Each row is a point. Examples show where two turns around zero, p and q, send a point. Where does a point land after both, in the order given? Backwards means that the second turn is done in reverse. Each puzzle has new turns, and all numbers are rounded.

Turn p:
-0.43 +0.54 => +0.37 +0.58
-1.61 -0.96 => -1.43 +1.21
+2.51 +0.58 => +1.36 -2.19
-0.47 -0.17 => -0.31 +0.39
Turn q:
-1.97 -1.10 => +0.89 -2.07
+1.30 +0.17 => -0.04 +1.31
+0.67 +0.94 => -0.87 +0.76
Where do these land?
q, then p: -1.69 +1.77 => -2.05 +1.34
q, then p backwards: +0.61 -1.82 => +0.21 +1.91
p, then q backwards: +0.34 +0.53 => -0.09 -0.62
p, then q backwards: +0.74 -0.48 => -0.87 +0.13

Turn p:
-2.05 -0.99 -1.12 => -0.06 +1.07 -2.30
+2.54 +1.01 +0.28 => -0.50 -0.37 +2.68
-0.59 -0.91 +0.38 => +0.92 +0.20 -0.66
+0.10 +0.88 +0.47 => -0.34 -0.90 +0.29
Turn q:
+0.12 -0.82 +1.20 => +0.57 +0.63 +1.19
+0.04 +1.52 -0.75 => -0.43 +0.08 -1.64
-1.12 +0.31 -1.16 => -1.41 -0.70 -0.45
-1.31 +0.03 +1.86 => -0.78 +1.80 +1.15
+2.27 -1.04 -1.15 => +2.06 -1.80 -0.24
Where do these land?
p, then q: +1.55 +1.15 +0.40 => +0.05 +1.22 +1.54
q, then p: +1.48 -0.27 +1.62 => -0.41 -0.72 +2.05
q, then p: -1.00 -0.74 +0.02 => +0.75 -0.70 -0.71
p, then q: -0.72 -1.60 -1.74 => -0.68 +0.04 -2.37
p, then q backwards: -1.31 +1.46 -0.30 => -0.81 +0.72 -1.66

Turn p:
-0.96 -0.48 +0.63 => +0.56 -0.67 -0.89
-0.92 -0.02 -0.77 => +0.86 +0.71 -0.46
+0.66 -3.22 +0.16 => +1.87 -2.14 +1.66
+1.81 +1.77 -0.11 => -2.17 +0.93 +0.93
-0.84 +1.15 -0.83 => +0.01 +1.45 -0.79
+0.25 +0.80 +0.92 => -1.13 -0.28 -0.45
Turn q:
+1.01 +2.08 +0.04 => +0.03 +2.12 -0.93
+0.11 -2.09 -1.48 => -1.10 -2.25 -0.54
-1.16 +0.78 -0.99 => -1.36 +0.59 +0.87
-0.76 +0.10 +0.63 => +0.39 +0.14 +0.90
+0.79 -0.87 +1.79 => +2.03 -0.60 -0.30
Where do these land?
p, then q: +0.82 -0.67 +1.41 => +0.41 -1.59 +0.66
q, then p backwards: -0.16 -0.35 -0.58 => +0.33 +0.14 +0.59
q, then p: +0.46 +2.59 +2.11 => -3.05 +1.37 +0.41
q, then p: -0.06 +0.30 -0.86 => +0.41 +0.35 -0.74
q, then p: -1.91 -0.96 -1.48 => +1.16 -1.66 -1.63
p, then q backwards: +0.85 -0.90 -0.60 => -1.12 -0.21 +0.77

Turn p:
-1.93 +0.00 +0.22 +1.86 => -1.12 -0.68 +0.90 -2.17
+1.93 +2.31 -0.28 -0.73 => -1.25 +0.60 -0.13 +2.78
-1.06 -1.75 -0.78 -0.65 => +1.25 -0.48 -1.28 -1.34
+0.74 +0.82 +0.85 -0.95 => -0.06 +1.31 +0.12 +1.06
+0.32 -1.37 -0.02 +0.47 => +1.18 -0.75 +0.39 -0.33
Turn q:
-0.70 +1.04 -0.03 +0.90 => -0.96 +0.39 +1.12 -0.27
+0.92 +0.29 +1.26 -0.67 => +0.29 -0.75 -0.70 -1.35
-2.03 -1.10 -2.64 -1.65 => -0.97 +1.43 -1.58 +3.09
+1.09 +0.70 -0.12 +1.13 => +0.74 +0.59 +1.08 -0.95
+0.71 -0.93 +1.54 +0.29 => +0.89 -1.66 +0.09 -0.51
Where do these land?
q, then p: -2.42 +0.34 +0.50 +0.38 => -0.22 +0.14 +0.46 -2.47
p, then q: -0.14 -0.01 -2.04 +0.39 => +0.66 +0.04 -0.13 +1.97
p, then q: +1.38 -1.19 +1.78 -0.34 => +0.98 -0.37 +0.52 -2.29
q, then p: +0.48 -0.27 +1.45 -1.38 => +1.11 -0.85 -1.53 +0.00
p, then q: +0.71 +1.13 -1.70 +0.94 => -0.01 -0.82 +0.99 +1.98

Turn p:
-1.17 -2.06 +0.50 -1.44 -0.43 -0.57 => +1.84 +1.34 -1.24 -0.83 -0.77 +0.70
+2.14 +1.52 +0.15 +1.37 -0.14 +2.04 => -1.42 -0.41 +2.11 +2.14 +0.24 -1.29
-0.33 -0.65 -0.21 +1.27 -1.19 -1.15 => +0.86 -1.13 +0.58 -0.25 -0.41 +1.54
+0.91 +1.73 +0.76 +1.33 +1.43 +0.44 => -1.49 -0.28 +1.33 +0.40 +1.94 -0.66
-1.11 -1.36 -0.10 +0.04 +0.38 +0.13 => +1.54 +0.09 -0.31 -0.81 +0.03 -0.33
+0.06 -0.12 +0.66 -2.25 +0.09 -0.65 => -0.52 +1.79 -1.42 -0.31 -0.39 +0.48
-0.50 +2.54 -0.53 +0.52 -1.75 +1.23 => -0.89 -1.93 -0.79 +2.58 +0.16 -0.18
+0.00 -1.60 -1.23 -0.85 +1.60 -1.46 => +0.09 +0.53 -0.27 -2.90 -0.81 -0.25
Turn q:
-0.45 -0.50 -1.65 -2.13 -2.05 +1.55 => -0.27 +2.55 +0.19 +0.19 -0.60 +2.71
+1.47 -0.95 -0.02 -0.48 -0.40 -0.52 => +1.14 +0.40 -0.53 -1.24 +0.59 +0.32
+0.33 -1.09 +1.43 +0.01 -1.74 +0.61 => +0.98 +0.45 -2.16 +0.26 -0.72 +0.59
+1.47 -1.12 +1.05 +0.72 +0.79 +1.06 => +2.44 -0.66 -0.23 +0.42 -0.01 -0.39
-0.23 +0.99 +0.14 +1.60 +0.96 -1.02 => -0.84 -1.55 +0.20 +0.27 +0.87 -1.27
-0.65 -1.23 +0.39 -2.23 -0.61 +0.50 => +0.36 +1.46 -0.14 -0.86 -1.96 +0.90
-0.24 +1.54 +0.58 -0.94 -0.31 +0.71 => -0.55 +1.52 +0.04 +0.91 -0.33 -0.84
-0.55 +1.32 -1.51 +1.03 +1.36 -1.87 => -1.90 -1.39 +1.46 -0.63 +1.45 -0.76
-1.15 +1.06 -0.41 +2.43 +2.00 -1.02 => -1.38 -2.77 +1.17 +0.68 +0.73 -1.27
Where do these land?
p, then q backwards: +1.15 -0.65 -3.20 -0.25 +0.77 +0.36 => -1.69 -0.32 +1.65 -0.90 +1.87 -1.67
q, then p: -0.03 -0.81 +3.37 -1.00 -1.55 -1.05 => -1.47 -1.81 -1.34 -0.38 -2.96 +0.62
q, then p: +0.77 +0.36 -1.97 -0.58 +0.51 +1.75 => -0.53 +0.81 +1.21 +1.29 +1.99 -0.48
q, then p backwards: +0.60 +0.89 +2.24 -0.30 +0.01 -0.62 => -0.69 -0.20 -0.84 -1.40 +0.99 +1.58
p, then q: -1.61 -0.19 +0.46 +1.39 -0.18 +0.62 => +1.83 -0.79 +0.47 -0.69 +0.67 -0.29
p, then q: -1.69 -0.31 +0.51 -0.22 +1.19 +0.00 => +0.40 +0.39 +1.63 -1.01 +0.73 -0.41
q, then p: +1.51 -0.59 +2.06 +0.84 -0.73 -0.80 => -1.23 -0.47 +0.29 -1.75 -1.94 -0.28
p, then q: +0.04 +0.84 -2.41 -0.64 -0.51 +0.41 => -0.99 -0.46 -0.96 -1.10 -0.24 +1.99
q, then p backwards: -0.74 +0.45 -1.06 +0.76 +0.48 -0.68 => +0.62 +1.17 -0.29 +1.01 +0.31 -0.44

Turn p:
+1.05 +0.10 +1.17 -0.85 -0.24 +1.40 => +0.12 -2.01 +0.26 +0.80 +0.64 +0.17
+0.28 -0.65 +1.69 -1.46 -0.91 -2.21 => +1.47 -0.27 -2.46 -0.40 +0.88 +1.40
+0.60 -0.35 -0.39 +1.91 +1.85 +1.27 => -0.56 +0.70 +1.86 +1.96 -1.09 -0.16
-0.40 +2.05 -1.47 +2.24 -0.11 +0.59 => +0.35 +0.82 +1.80 -0.63 -1.46 -2.30
-1.76 -1.20 -0.34 +0.12 -0.43 +0.01 => -1.35 +1.11 -0.97 -0.06 +0.71 -0.59
+1.72 -0.84 -0.52 -0.37 -0.84 -1.79 => +0.47 -0.39 -1.56 -0.59 -1.67 +1.43
-1.49 +0.89 -0.13 -1.59 +0.67 +0.73 => -0.50 +0.03 +1.06 -1.08 +2.00 +0.05
Turn q:
-0.40 +2.22 +0.75 -0.35 +1.02 -0.12 => -1.81 -0.86 -0.20 +1.53 +0.67 +0.08
-0.09 +2.06 +0.21 -0.63 -2.23 -0.77 => -0.50 -2.59 -0.06 +0.47 -1.63 +0.64
-0.73 -0.66 +0.68 +1.07 +1.15 -0.11 => +0.18 +0.58 -1.03 -0.15 +1.54 -0.28
+0.63 -0.86 -3.62 +0.41 -0.49 -0.76 => +0.70 +1.34 -0.11 -0.68 -2.71 -2.27
-0.79 -1.03 +0.39 -0.33 -0.50 +3.26 => +2.48 +0.74 +1.34 +1.48 +0.84 +1.19
-0.21 -1.00 +0.78 -0.42 +1.14 -0.77 => -0.68 +1.04 -0.63 -0.80 +0.81 +0.70
+1.60 -0.72 +0.81 +0.24 -0.08 -0.73 => -0.39 -0.26 +0.69 -1.84 +0.48 -0.06
Where do these land?
p, then q: -0.32 -1.29 +2.46 -1.15 +0.54 -2.13 => -0.06 +1.29 +1.88 +1.36 +0.24 -2.62
p, then q: +0.37 +0.18 -1.26 -1.09 -0.59 -0.65 => +0.30 +0.61 +0.58 +0.52 -0.95 +1.32
p, then q: -0.19 -0.13 -0.49 +2.16 -1.00 -0.04 => -0.24 -1.47 -1.03 -0.72 -1.40 -0.46
p, then q backwards: +1.26 +1.32 -2.92 -0.12 +1.12 -0.63 => +2.19 -1.21 -0.60 -2.14 -1.47 -0.44
q, then p: -1.87 +1.32 +1.62 -1.24 -0.25 +1.26 => -1.41 +0.29 +1.18 +2.24 -0.81 -1.38
q, then p: -0.46 -0.84 -0.78 +0.89 +0.11 +0.86 => +1.13 -0.28 +0.38 -0.23 -1.12 +0.53
p, then q: +1.21 -0.56 +1.38 +0.54 +0.07 +1.33 => +1.33 +0.07 -0.59 -1.22 +0.97 -1.08
